Each row of a before or after table is a point. The points were changed in one or more steps. Then noise was added and the rows were shuffled. The steps act on columns, c1 being the first. Write out the steps. A step turns or swaps two columns, mirrors them in a line or flattens them onto one, adds a multiple of one to another, or multiplies or shifts one. Angles are multiples of 10 degrees, from the lower column toward the higher: turns from -170 to 170, lines from 10 to 170 but not 90. Use the fewest steps. Two steps may share a column if one is a turn and the other turns, adds or multiplies; they go together, in the order done. Otherwise the lowest column goes first.

Before (12 x 2)
[[ 0.72  0.69]
 [-0.13 -0.56]
 [-0.13 -0.55]
 [-0.41  0.08]
 [-0.06 -0.01]
 [ 0.28 -0.13]
 [ 0.94  0.68]
 [-0.21  0.15]
 [ 0.27 -0.29]
 [-0.48 -0.10]
 [ 0.16  0.32]
 [-0.22 -0.04]]
After (12 x 2)
[[-0.23  0.39]
 [ 0.12  0.26]
 [-0.25 -0.36]
 [ 0.81 -0.67]
 [-0.15  0.26]
 [ 0.01  0.37]
 [-0.64  0.08]
 [-0.07 -0.01]
 [-0.48 -0.07]
 [ 0.37 -0.21]
 [ 0.74 -0.86]
 [-0.10 -0.33]]
Steps: turn c1 and c2 by -80 degrees

Before (14 x 3)
[[-0.18 -0.17 -0.39]
 [-0.66 -0.22  0.16]
 [-0.04 -0.14  0.30]
 [ 0.30 -0.14 -0.31]
 [ 0.21  0.35 -0.15]
 [ 0.26  0.28 -0.06]
 [ 0.33 -0.16  1.50]
 [ 0.09  1.12 -0.08]
 [ 0.26  0.03 -0.40]
 [-0.53  0.06 -0.36]
 [ 0.09 -0.17 -0.18]
 [ 0.30 -0.08 -0.36]
 [ 0.22 -0.14  0.75]
 [ 0.15 -0.23 -0.32]]
After (14 x 3)
[[-0.20 -0.28  0.32]
 [-0.09  0.13 -1.53]
 [ 0.23 -0.10  0.42]
 [-0.39  0.02  0.19]
 [ 0.59  0.42 -0.08]
 [-0.14 -0.39  0.26]
 [-0.09 -0.44  0.20]
 [-0.41 -0.02  0.05]
 [-0.04 -0.01 -0.79]
 [ 0.09 -0.33  0.19]
 [-0.92  0.56  0.27]
 [ 0.05 -0.20  0.08]
 [ 0.13  0.07 -0.27]
 [ 0.30  0.31  0.52]]
Steps: turn c1 and c2 by 130 degrees; turn c2 and c3 by -160 degrees

Before (9 x 6)
[[-0.58  0.01  0.41  0.13  0.62 -0.02]
 [ 0.48  0.15  0.01 -0.61  0.34 -0.28]
 [-0.14  0.23  0.46 -0.09 -0.29 -0.13]
 [ 0.24 -0.58  0.05 -0.77 -0.11  0.31]
 [ 0.00 -0.17 -0.46  0.49  0.43 -0.03]
 [-0.86 -0.63  0.35 -0.06 -0.38 -0.44]
 [-0.76  0.60  0.85 -0.22 -0.42  0.22]
 [-0.42  0.22 -0.41  0.15 -0.48 -0.63]
 [ 0.45  0.06  0.83 -0.40  0.24  0.31]]
After (9 x 6)
[[-0.02  0.20  0.95  0.17 -0.80 -0.11]
 [-0.10 -0.56 -0.30 -0.80  0.19  0.30]
 [-0.27  0.12 -0.61 -0.64 -0.02 -0.45]
 [ 0.31  0.07 -1.44 -0.39  0.42  0.03]
 [ 0.74 -0.65  0.72 -0.02 -0.64  0.03]
 [ 0.48  0.21 -0.33 -0.05 -0.32  0.11]
 [ 1.17  0.61  0.01 -0.24 -0.06  0.43]
 [ 0.68  0.03  0.25  0.21  0.37 -0.51]
 [-0.32 -0.23  0.46  0.53  0.21 -0.35]]
Steps: turn c1 and c3 by -130 degrees; multiply c3 by 1.6; turn c5 and c6 by -50 degrees
